Rows are points. The ring and each string are closed loops that go straight from each point to the next, and from the last back to the first. Before rounding, they use only three directions, however many columns there are. How many times does the string pass through the ring? Passing back the other way cancels.
(in the rows, 128 means zero)

Ring:
[[160 158  95  78]
 [169 165  95 101]
 [170 132 130 148]
 [158  91 169 188]
 [141  82 173 191]
 [119  97 153 165]
 [121 118 127 118]
 [138 131 116  92]]
String (25 x 4):
[[117  67 185 217]
 [123 115 137 160]
 [114 120 130 154]
 [ 94 117 128 153]
 [ 85 123 118 131]
 [ 96 139 102 102]
 [122 115 126  90]
 [148 112 135  98]
 [157 123 125  81]
 [156 155  94  59]
 [143 162  90  89]
 [146 167  85  80]
 [158 170  81  53]
 [168 135 115  72]
 [159 115 137 110]
 [151 119 129  86]
 [131 123 121  86]
 [132  99 146 119]
 [138 106 144 136]
 [118 126 123 135]
 [ 95 107 140 168]
 [122  63 187 198]
 [142  76 178 180]
 [143 114 140 147]
 [122 126 128 159]]
Times through: 2
String:
[[122  62 189 206]
 [115 107 145 181]
 [133 117 136 154]
 [144  91 163 167]
 [145 112 142 145]
 [125 129 123 144]
 [138 101 151 153]
 [133  78 171 161]
 [104  97 145 139]
 [114 105 137 117]
 [114 132 109  82]
 [124 161  85  74]
 [141 153  94  66]
 [138 173  77  72]
 [151 135 118 109]
 [161 126 127 106]
 [174 147 105  61]
 [162 169  82  48]
 [146 172  78  61]
 [143 166  82  54]
 [134 153  97  96]
 [143 121 130 117]
 [137 126 125 122]
 [118 135 113 120]
 [126 131 120 131]
 [144  97 155 150]
 [133  71 180 181]]
Times through: 3

Ring (9 x 6):
[[ 70 166 143 115 108 135]
 [ 64 189 138 130  88 132]
 [ 80 189 132 145  85 130]
 [116 167 126 155 103 126]
 [147 132 125 152 125 132]
 [172  78 127 134 145 158]
 [167  61 131 118 148 173]
 [142  75 137 107 144 170]
 [101 121 143 106 130 151]]
String, 27 rows:
[[ 37 197 144 118  74 142]
 [ 65 160 143 112  96 151]
 [ 98 133 139 117 113 153]
 [104 136 139 118 127 138]
 [105 122 145 105 145 137]
 [125  68 145  87 152 175]
 [139  51 141  92 143 193]
 [128  99 136 116 127 165]
 [120 124 137 123 133 139]
 [124  99 142 105 149 149]
 [116  85 145  93 144 168]
 [105 100 142 100 123 173]
 [103 124 138 115 115 159]
 [ 99 145 138 123 118 138]
 [ 77 175 141 124 113 121]
 [103 145 135 128 110 144]
 [ 84 165 135 132  89 148]
 [ 50 213 132 147  48 145]
 [ 68 216 131 154  75 116]
 [100 174 133 142 114 116]
 [113 143 133 134 114 140]
 [102 164 128 146  88 144]
 [ 84 200 127 159  71 130]
 [ 75 209 130 155  76 121]
 [ 90 180 134 140 105 120]
 [ 98 156 134 133 104 140]
 [ 63 179 137 129  74 152]]
Times through: 0
String:
[[ 90 148 138 122 103 150]
 [102 150 136 129 115 135]
 [ 95 161 136 131 112 130]
 [ 74 176 135 134  79 148]
 [ 64 197 132 143  63 144]
 [ 76 205 132 150  85 117]
 [ 83 209 128 160  81 114]
 [102 190 123 166  76 130]
 [122 145 127 147 101 147]
 [120 145 131 139 121 131]
 [136 148 127 152 127 118]
 [162 134 123 160 141 114]
 [166 115 125 150 145 127]
 [195  76 122 147 157 145]
 [160  98 129 135 148 141]
 [130 118 132 129 126 148]
 [181  37 128 118 142 195]
 [184  24 131 109 153 198]
 [175  25 134 101 155 198]
 [146  68 138 104 153 168]
 [121 120 138 119 139 139]
 [118 117 136 121 122 155]
 [100  99 145  93 127 173]
 [ 69 147 151  95 132 134]
 [ 76 166 145 113 125 121]
 [ 96 152 138 124 119 133]]
Times through: 2

Ring:
[[107 152 130 121 142 163 113 193]
 [134 165  85 138 163 175 135 185]
 [151 160  65 144 146 164 135 156]
 [147 135  88 132  88 126 108 111]
 [138 119 115 137  86 104 115  92]
 [129 110 138 150 116  94 138  91]
 [113 114 159 151 143 104 147 118]
 [ 97 133 159 125 135 138 117 170]]
String, 32 rows:
[[137 145  95 135 124 145 122 144]
 [141 148  84 119  87 147  94 141]
 [156 149  62 122  74 144  92 124]
 [159 142  64 127  71 133  97 108]
 [157 137  79 155 129 127 144 106]
 [144 133  98 148 125 125 136 115]
 [130 131 115 129  97 124 109 124]
 [130 120 121 121  63 108  91 103]
 [133 100 132 123  32  77  85  61]
 [141 105 127 158 109  84 144  68]
 [141 121 118 170 159 107 170  99]
 [131 124 126 152 138 114 146 114]
 [117 120 142 130 101 112 113 120]
 [109  99 174 145 112  83 133  94]
 [107  99 180 156 142  84 154  99]
 [109 104 178 173 184  91 184 108]
 [121 123 145 168 186 116 178 129]
 [122 133 129 142 141 130 136 141]
 [107 130 147 127 121 130 115 152]
 [ 85 129 174 103  96 134  83 174]
 [ 75 135 182  99 110 146  84 197]
 [ 93 145 156 123 156 157 121 198]
 [116 147 126 144 174 154 147 176]
 [121 143 120 135 140 145 127 160]
 [110 148 125 113 114 156  97 180]
 [105 167 114 101 123 186  86 219]
 [126 174  88 130 170 191 128 211]
 [143 175  68 153 202 189 162 197]
 [139 151  92 151 167 154 151 156]
 [140 147  94 155 167 148 155 147]
 [164 169  47 170 202 175 179 161]
 [151 154  75 157 167 154 156 146]]
Times through: 5
String (29 x 8):
[[126 149 110 142 160 154 139 167]
 [129 166  93 144 184 178 148 194]
 [132 183  72 131 179 204 131 222]
 [131 170  81 120 134 183 107 195]
 [131 154  95 125 122 159 111 166]
 [140 148  94 149 155 148 146 147]
 [155 156  69 162 175 156 163 146]
 [172 168  32 152 147 169 142 144]
 [156 155  57 124  86 153  97 134]
 [142 142  87 122  81 138  94 129]
 [137 137 102 138 117 133 123 129]
 [150 136  91 160 147 128 154 114]
 [154 124  91 145  90 107 123  83]
 [138 107 117 112  12  85  67  65]
 [129 111 130 120  47  93  86  85]
 [123 124 129 126  90 116 104 120]
 [135 124 121 157 143 113 152 109]
 [134 109 137 169 148  92 167  86]
 [130  99 154 181 168  79 187  75]
 [128 107 152 183 187  91 194  92]
 [110 103 175 166 165  90 171 104]
 [ 94 109 185 133 122 101 124 129]
 [108 127 148 127 115 125 113 144]
 [125 135 122 142 140 133 135 142]
 [114 134 141 151 174 135 156 155]
 [ 94 138 160 127 151 145 124 182]
 [ 75 143 173  88  96 157  67 210]
 [ 93 146 147  99 102 157  80 195]
 [122 142 119 134 136 144 125 158]]
Times through: 5

Ring:
[[115 131 139 104 137  94 175  93 145 115 146]
 [148 142 150 133 142  81 166 127 134 110 163]
 [171 139 152 173 136 100 122 173 105 108 165]
 [147 111 125 163 147 131  93 161  94 115 136]
 [ 93  78  87 102 178 140 116  89 119 126  98]
 [ 78  90  97  81 161 132 145  65 137 126 104]]
String, 26 rows:
[[104 114 124 109 137 123 143  99 129 119 128]
 [ 96 133 147 114  93 134 146 104 130 118 139]
 [ 81 130 139  76 117 107 189  60 158 119 136]
 [103 113 116  78 175  83 191  62 159 119 131]
 [115 117 124 104 158  98 164  92 140 117 136]
 [117 130 142 124 118 118 145 116 127 116 144]
 [103 139 151 109 101 115 165  98 139 116 147]
 [ 80 123 129  66 136  99 197  49 164 120 131]
 [ 93 100 104  76 177 100 173  60 151 122 118]
 [100 104 111  96 160 114 152  83 137 121 121]
 [ 91 114 127 109 117 140 134  98 126 121 124]
 [ 66  81  90  79 157 148 131  62 131 129  93]
 [ 70  41  42  61 240 132 128  42 134 134  66]
 [106  77  83 103 197 124 122  91 122 125 102]
 [121 102 111 123 164 120 126 114 119 119 124]
 [121 113 128 144 124 143 104 138 104 118 131]
 [126 117 132 150 120 144 101 146 101 117 134]
 [128 106 117 135 157 123 118 128 112 118 129]
 [133  90  99 135 186 121 108 128 108 120 119]
 [133  75  85 141 199 134  86 135  96 122 106]
 [120  86 100 145 157 156  77 140  91 122 110]
 [114 105 119 135 134 145 104 128 106 120 123]
 [117 100 108 117 168 119 130 108 122 120 122]
 [ 86  57  59  75 228 121 133  58 133 130  83]
 [ 64  55  57  54 219 127 146  33 144 133  75]
 [ 99  88  93  88 190 110 151  73 138 124 110]]
Times through: 2
